Each row is a point. The points of each table are mixes of a few directions, plus a little noise. Count the directions of each table, and those that both share. Where both have some left over, give the other angles between the two spaces (their principal angles), to ten degrees, smallest first.
In the rows, zero is written as 128.

First (7 x 3):
[[106 149  73]
 [142 116 160]
 [164  98 212]
 [110 144  85]
 [127 128 126]
 [134 123 144]
 [113 141  94]]
Second (6 x 3):
[[168  92 226]
 [115 140  95]
 [119 137 105]
 [126 129 123]
 [116 141  96]
 [127 130 124]]
Directions: first 1, second 1, shared 1

First (8 x 6):
[[158 138 184 145 103 132]
 [130 119 116  80 132 152]
 [115 111 123  92 120 127]
 [128 138 120 193 112  71]
 [ 89 114 120 107 149 144]
 [165 171  99 221 142 101]
 [120 124 169 121 126 148]
 [117 110  92  64 139 150]]
Second (8 x 6):
[[122 135 168 157 132 137]
 [ 83 128 169 172 147 132]
 [189 139 131 115  96 122]
 [149 127  99  99 121 128]
 [ 93 110  73 103 141 113]
 [107 130 148 138 150 152]
 [ 71 113  95 108 172 151]
 [209 142 141 132  66  90]]
Directions: first 4, second 3, shared 3

First (8 x 8):
[[141 115 146 120  87  71 132 113]
 [101 132 130 173 113 131 129 108]
 [130 132 141 125 138 136 127 132]
 [165 148 173  66 237 218 115 197]
 [ 93 129 113 183 102 127 131 100]
 [112 121  66 144 103 118 133 108]
 [147 128 132  96 143 132 125 145]
 [134 120 122 122  99  92 131 117]]
Second (10 x 8):
[[135 120  85 137 126 154 111 107]
 [130 135  90 132 125 156 124 113]
 [115 102 193 108  81 131 141 152]
 [198 170 138 117 147 136 100  83]
 [144 155  75 131 132 168 121 101]
 [139 101 191 111  95 122 121 137]
 [158  90 105 144 146 118  81  92]
 [ 68 167 123 135 174  76 184 183]
 [132 113 151 126 122 115 125 133]
 [ 61 127 127 134 135 101 173 182]]
Directions: first 3, second 4, shared 1; angles 70, 80

First (8 x 11):
[[ 86 133 192  99 128 126  96 142 126 146 144]
 [122 128 184 116 138 146  92 150 165 166 128]
 [155 127  48 140 126 116 177  85  80  77 115]
 [124 131 172 112 141 144 102 139 151 157 126]
 [119 127 176 131 127 139  98 159 168 165 135]
 [152 130 117 121 146 141 133 110 125 124 114]
 [137 118  91 182  98 115 142 158 160 130 137]
 [129 132  48 124 119 100 183  76  48  58 125]]
Second (10 x 11):
[[136 140 113 105 145  61  99 102 168  92 104]
 [113 180  91 113 161 122  99 130 166  96 139]
 [173  90 172 141  83 170 139 178  68 151 153]
 [133  77 178 150  93 187 181 167  82 160 144]
 [115 140 128 139 133 124 140  93 140 147  99]
 [153 148 138 150 165 128 142 138 102 174 117]
 [119 145 124 114 131 111 123 126 159  97 122]
 [ 86 106  87 107 168  82 119 112 163  93 136]
 [111 132  74 113 128 107  78  87 135 120 135]
 [143 118 173 146  75 189 158 151  97 151 128]]
Directions: first 3, second 6, shared 0; angles 60, 70, 90

First (8 x 14):
[[127 125 123 123 124 128 129 131 123 115 132 126 125 130]
 [117 149 108 125 137 113 121 120 131 143 124 120 126 103]
 [151  68 134 140  88 162 145 119 117  53 148 138 128 124]
 [119 128  47 121 110 106 123 100 117  69 150 102 107  37]
 [149 158 196 171 181 157 131  97 171 231  94 143 160 138]
 [125 115 149 108 116 129 128 166 111 120 129 139 125 190]
 [139 131 194 140 149 149 133 143 141 184 107 149 149 196]
 [ 98 151  69  91 124  81 112 148 109 109 138 106 107 108]]
Second (10 x 14):
[[118 151 103 130 139 158 113 104 135  90 104 133 136 130]
 [146 127 160 118 152 145 114 170 113 146 101 175 124 146]
 [157 116  85 138 134 128 140  96 118 125 124 110 149 135]
 [114 185  93 129 120 161 107 117 130  80  96 123 207 118]
 [ 97 122 136 113 113 127 160 127 109 143 154 128 100 116]
 [ 87 129 117 120 120 148 154 122 105 127 135 141  93 110]
 [117 123 147 122 150 141 121 116 134 118 122 149  74 144]
 [127 147 178 122 142 128  91 143 160 113 116 146 112 149]
 [118 125 109 150 128 139 106 155 150 121 108 138 112  92]
 [202  47 157 137  80   7 178 133 126 216 223  37 174 144]]
Directions: first 3, second 6, shared 0; angles 30, 70, 80

First (10 x 18):
[[148 151 150  99 138  76 132 142  51 137 126 111  85 103 135 164 124  87]
 [147 167 124  40 166 103 134 160  64 139 135 102  80 113 129 156 109  59]
 [126 125 127 134 126 134 127 125 139 127 128 130 134 131 127 124 129 135]
 [141 136 153 131 123  85 132 129  75 133 123 121 104 109 135 153 130 113]
 [115  94 142 212  91 134 125  97 168 119 120 148 164 134 130 111 147 188]
 [137 150 127  78 149 115 132 146  91 135 132 114 100 120 129 144 117  90]
 [100 101  90 157 121 209 120 114 240 117 134 150 186 166 117  75 131 180]
 [ 98 106  81 138 129 222 122 120 249 119 138 148 186 171 115  71 126 171]
 [135 134 138 124 129 107 129 130 100 130 126 122 115 118 130 141 128 117]
 [133 118 153 167 109  98 127 114 106 127 121 131 125 116 133 140 138 142]]
Second (10 x 18):
[[121 120 160 146  67  75 123 137 149  76  97 144 168 127  83 114  88 146]
 [156 180 137  50 161 131  97 167 152 130 157 109 118 171 129 132 119  91]
 [100  81 117 170 104 131 146  83 117 136  98 146 124  80 118 131 127 163]
 [153 189 130  96 173 104 124 176 141 152 119  86 156 200 149 139 132  82]
 [118  69 117 139 135 159 149  77 123 144 132 151  90  82 108 142 133 170]
 [122  66 115 195 123 166 162  93  93 121 157 153 102  95 137 126 164 161]
 [167 181 158  79 149  96 113 187 157 107 145 101 153 205 114 129 113  91]
 [ 95 104 116 167  69 144 110 102 103 100 132 162 121  62 138 102 133 147]
 [140 164 125 109 151 125 121 152 128 143 131 107 135 160 147 131 134 100]
 [113 124 103 124 143 150 127 104 118 169 112 125 109 100 152 136 138 130]]
Directions: first 2, second 5, shared 0; angles 30, 80

First (11 x 24):
[[112 122  95 138 108 143 148 159 137 136 140 107 142 144 104 149 175 124
  104 150 114 135 128 172]
 [131 123 142 120 130 125 136 104 120 124 151 137 132 139 129 136 140 135
  116 104 106 139 132 114]
 [142 138 127 127 145 134 106 148 137 127 119 134 131 120 120 109 118 115
  132 120 128 131 119 130]
 [142 137 113 136 130 133 117 131 144 135 142 140 119 118 137 139 132 121
  126 117 117 137 112 147]
 [140 133 124 117 145 141 121 156 127 135 143 121 141 132  95 115 159 114
  108 109 100 140 129 126]
 [135 130 142 131 139 133 113 119 141 106 127 152 145 143 130 122 107 124
  123 109 121 140 113 137]
 [132 127 154 135 137 128 113  98 143  91 122 164 147 149 145 124  86 129
  128 107 130 139 109 135]
 [143 137 123 133 130 122 116 113 135 138 135 143 105 107 155 136 114 128
  141 117 131 127 118 124]
 [120 131  89 155  99 127 135 133 150 142 121 124 106 111 157 160 124 131
  143 165 152 119 114 174]
 [137 130 123 135 125 128 126 108 141 129 150 147 121 127 147 148 129 130
  124 110 113 139 114 141]
 [ 74 100 176  81 120  93 176 139  35 144  58  42 119 119  91  70 126 156
  164 200 197  62 221   7]]
Second (9 x 24):
[[110 152 129 132 101 116 110 109  96 146 114 119 123 123  74 126 134 161
  133 144 145 111 117 104]
 [170 167 121 137 167 169 119 136 177 115 169 139 144 126 137 155 123 101
   89  95  80 158  86 183]
 [131 114 135 115 148 133 156 145 132 123 124 105 124 121 162 123 122 110
  132 140 133 121 156 121]
 [ 77  90 117 127  90  80 116 116  86 142  92 145 113 142 125  98 131 150
  164 146 168 106 158  87]
 [151 151 125 126 168 156 136 142 157 121 150 117 133 122 151 140 120 102
  104 118 104 139 118 156]
 [172 153 141 124 164 169 150 144 163 115 155 104 140 114 141 152 124 105
  101 118  97 143 114 158]
 [117 116 135 129 101 113 126 119 109 132 114 129 126 129 109 122 135 146
  142 137 143 121 134 109]
 [152  74 156 126 101 128 155 132 143 103 130 138 141 133 146 134 139 126
  144 118 125 146 143 131]
 [ 70 136  93 136 110  87  84 109  89 156 104 153 109 143 107 102 125 149
  143 137 156 107 128 103]]
Directions: first 5, second 4, shared 1; angles 60, 70, 90

First (9 x 32):
[[192 113 127 160 102 210 117 159 137 138 110 119 148 155 142 113 134  97
   74  97 138 158 129 135 155 130  75 102 135 147 117 148]
 [140  73 112 128  80  91  96 135 116 133 166 134 137 159 169 135 107  86
  156 170 114 170  36 135  63 230 162  97 135 146 112 128]
 [129 157 117 103 121 138 128 133 127  77 139 142 148 124 128 168 101 132
  111  95 138  94 179 117 167  77 129 115 141 129 144 112]
 [ 82  95 100 143  99  89  99 157  84 152 131 158 134 106 131 153 108 117
  155 143 121 124 116 146 125 159 145  63 156  88 116 134]
 [ 90 184 160 105 200 104 172  81 152 114 110 111 101  97  88 110 153 189
  141 116 129  88 187 112 145  54 135 209  97 119 151 111]
 [ 77  90 113 167 101  98  98 165  73 163 110 157 142  92 127 133 117 126
  134 112 114 129 141 147 153 138 122  64 141  72 109 135]
 [152 126 138 134 117 148 124 131 128  91 132 126 157 137 142 129 113 125
   91  78 126 131 157 117 159 101 107 136 112 140 129 116]
 [156 146 156  90 153 112 152  77 173  89 157  99 118 160 139 111 134 137
  139 145 123 137  94 105  82 144 153 208  92 180 141 109]
 [130 168 128 121 180 162 166 117 165 193  95 105  71 123  85  97 184 144
  152 193 148 125 110 143 102 124 125 159 143 130 134 162]]
Second (10 x 32):
[[142 190  95  58 205 159 136 153 130 128  85 102  68 112 111  91 173  99
  166 111 162 138  62 172 152  69 104 109 160 190 112 138]
 [124 139 126 146  97 142 155 118 143  88 178 106 191 142 143 160 105 112
   74  93 120  86 150  83 156 117 142 122 122 177 133  81]
 [ 98  77 125 159 102  82 141 137  96 150 108 138 120  86 118 144 119 158
  159 151 120 118 160 126 131 143 154 152 137  85 124 133]
 [104  67 143 179  78  85 131 122 107 144 133 147 148 109 129 153 102 161
  132 152 107 120 178 108 117 166 154 152 119  70 133 129]
 [147 101 167 147 137 123 109 149 119 163  81 163  79 140 124 102 146 144
  155 147 122 181 124 153 107 136 110 147 116  34 119 172]
 [103 107 116 152  85 107 141 108 125 111 170 118 181 116 134 163  97 137
  103 127 116  88 165  93 134 150 156 130 126 152 139  97]
 [189 189 160  90 167 197  73 108 180 118 147 144 121 217 146  86 144  94
   89 119 132 185  78 148  85 135  72  96  94 130 138 155]
 [101 148  71  77 170 109 141 137 105 139  97 101  87  68 103 118 148 127
  183 139 154 107  98 161 145 103 139 119 168 190 120 130]
 [106 111 111 127 100 103 101  87 128 131 167 132 159 123 130 144 100 144
  122 161 120 113 150 120  92 182 144 119 120 143 149 127]
 [165 150 167 144 140 172 152 161 147 109 116 128 126 168 141 119 146 102
   96  80 126 145 114 116 161  79 105 133 117 108 113 119]]
Directions: first 5, second 4, shared 0; angles 30, 50, 50, 60

First (11 x 32):
[[ 59 145 154 119 105 113 128 176 127 168 148 145 109  88 126 116 173  97
  142 158  87 126 152 125 123 150 113 116 171 163 131 148]
 [135 145 124 121 128 112 107 103  95 124 143 119  89 119 115 103  74  81
  134  84 151  74 138 116 145  56 109 154 127  97 158 152]
 [ 46  71 160 115  98 152 104 127 114 106 156 126  55 125  52 181 150  98
  165  91 121  94  96 159  86 134 125 165 159 178 131 118]
 [139 170 125 130 152 102 127 125  81 130 152 109  87 114 127  96  74  82
  124 100 128  83 157  88 169  74  70 173 134 107 130 152]
 [206 126 131 140 179 129 120 100 137  91  92 104 131 180 119 150 100 171
  126 125 117 154  97 126 129 121 140 148  94 102  99 104]
 [137 126  72 125  78 143 150 103 144 151 133 159 211 101 191  81 121 129
   94 120 213 119 154 134 141 117 160  66 103  96 180 143]
 [124 192 137 134 156  91 151 179 112 166 140 126 128 100 161  90 136 112
  117 172  77 142 175  82 168 143  78 134 152 135 101 148]
 [176 120 152 137 170 128 115 129 156 105  86 112 128 174 111 165 144 181
  137 158  79 178  91 140 107 157 155 130 112 129  88 100]
 [149  87 116 131 121 157 130 103 153 103 107 131 158 155 125 157 139 169
  125 123 154 150  97 154 104 150 169 111 103 128 127 102]
 [172 164 141 132 159 102 116 135 138 138 102 121 131 142 142 112 121 142
  128 156  91 150 130 118 136 114 135 120 121 104 118 135]
 [ 66  60  98 122  61 180 159 124 150 127 149 159 182 107 137 153 180 146
  115 122 190 135 122 164 100 191 158  89 131 169 145 107]]
Second (9 x 32):
[[201 159 126 124 166 106  82 100 141 120  90 116 128 156 126 113  87 147
  135 125 118 127 110 125 137  67 146 129 104  68 145 152]
 [ 66 128 135 140 102 128 192 175 109 151 167 135 132  94 153 124 167 104
  111 151 115 145 169 113 136 200  96 123 152 190  92 100]
 [174 174 128 121 121  89  91 114 147 162  95 138 141 128 159  75 102 111
  133 141 127 121 140 136 130  60 176  78 111  69 175 161]
 [102  88  93 128 113 170 159 119 116 105 157 132 155 115 128 149 133 141
  109 102 184 117 127 124 137 161 100 147 127 148 126 118]
 [137 104 116 137 130 145 154 116 120 107 136 120 139 141 130 145 122 142
  114 114 151 135 122 126 130 152 121 140 114 140 108 100]
 [ 88 105 162 148 100 129 188 162 130 137 140 126 119 133 137 148 175 119
  122 155  96 173 139 143 100 209 146 106 135 193  77  61]
 [183 169 118 112 191 113  60 115 132 118 102 119 122 138 109 119  92 152
  142 125 110 108 109 102 157  60  99 165 128  66 149 193]
 [158 152 146 119 136  99  74  95 113 124 114 115  73 142 102 108  72  88
  153  93 122  85 117 134 126  35 143 143 120  82 164 152]
 [ 43  73 128 118  93 170 149 158 143 128 152 148 145 105 110 173 203 148
  132 143 131 145 117 149  99 210 125 121 158 195 115 115]]
Directions: first 5, second 6, shared 5

First (9 x 32):
[[ 99  92 143 138  99 142 116 122 123 115 146  94 142 111 133 111 151 158
  148 189 146 106 113 133 145 143 153 164 156 117 134  79]
 [179 190 102 110 179 103 150 139 137 151  97 187 103 158 119 159  87  76
   93  21  96 166 154 119  98 101  84  65  79 147 118 213]
 [ 70  58 157 148  71 156 104 116 118 102 163  61 156  94 139  93 174 187
  168 248 164  85  99 138 162 158 177 199 183 107 139  32]
 [140 143 122 124 140 122 133 131 130 134 121 142 122 135 126 135 118 116
  120 103 120 137 134 126 121 122 118 113 116 132 126 148]
 [140 142 122 124 140 122 133 130 130 134 121 142 122 135 126 135 118 116
  120 104 121 137 134 126 121 122 118 114 117 132 126 148]
 [156 161 114 119 155 115 140 134 133 141 111 160 115 144 123 144 106 100
  109  71 111 149 142 123 112 114 105  94 102 138 123 174]
 [160 166 112 117 159 113 141 135 134 142 109 164 113 146 122 147 103  96
  106  62 108 152 144 122 109 112 101  89  98 139 122 180]
 [136 138 124 125 136 124 131 130 129 132 123 137 124 133 126 133 121 120
  122 111 123 134 132 127 123 124 121 118 120 131 126 142]
 [ 73  61 156 147  73 155 105 116 118 103 162  64 155  96 138  95 172 184
  166 243 162  87 100 138 161 157 175 196 181 108 139  36]]
Second (8 x 32):
[[117 109 171 163  76 107  89 122 122 120 134 135 128  99 135 106 140 148
  149 171 145 102 150 129 128 105 115 169 146 110 140 104]
 [ 95 129 103 125  94 109  87 125 128 112 167 119 105 144 167 121 167 110
  146 141 172  81 150 108 138 108 114 184 156 121 146 141]
 [143 111 119  99 142 186 208 140 109 153 105 104 142 124  97 127 110 113
  117 138  86 162 100 151 145 174 165  85 111 160 129  69]
 [145 137  65 123 216 185 155 132 149 146 180  87 173 121  48 208  51 110
  138  99  77 195 117 123  73 163 174  78  81 149  81 160]
 [141 136 135 134 150 125 130 126 135 129 115 138 137 125 115 138 110 139
  122 112 117 147 121 128 116 128 124 107 115 124 115 145]
 [107 113 115 108 162 152 143 122 137 114 130  92 148 140 134 129 143 165
  123 146 135 135  79 129 148 162 164 120 143 122 115 117]
 [128 153  91  92  93 113 148 145 109 142 123 152  74 165 171 112 161  54
  116  91 143  98 164 121 152 106  93 143 132 152 165 137]
 [146 135 227 181  89  51  66 114 134 107  70 197 119 104 156  86 141 186
  120 130 147 108 143 130 126  77  71 139 138  86 131 151]]
Directions: first 1, second 5, shared 1
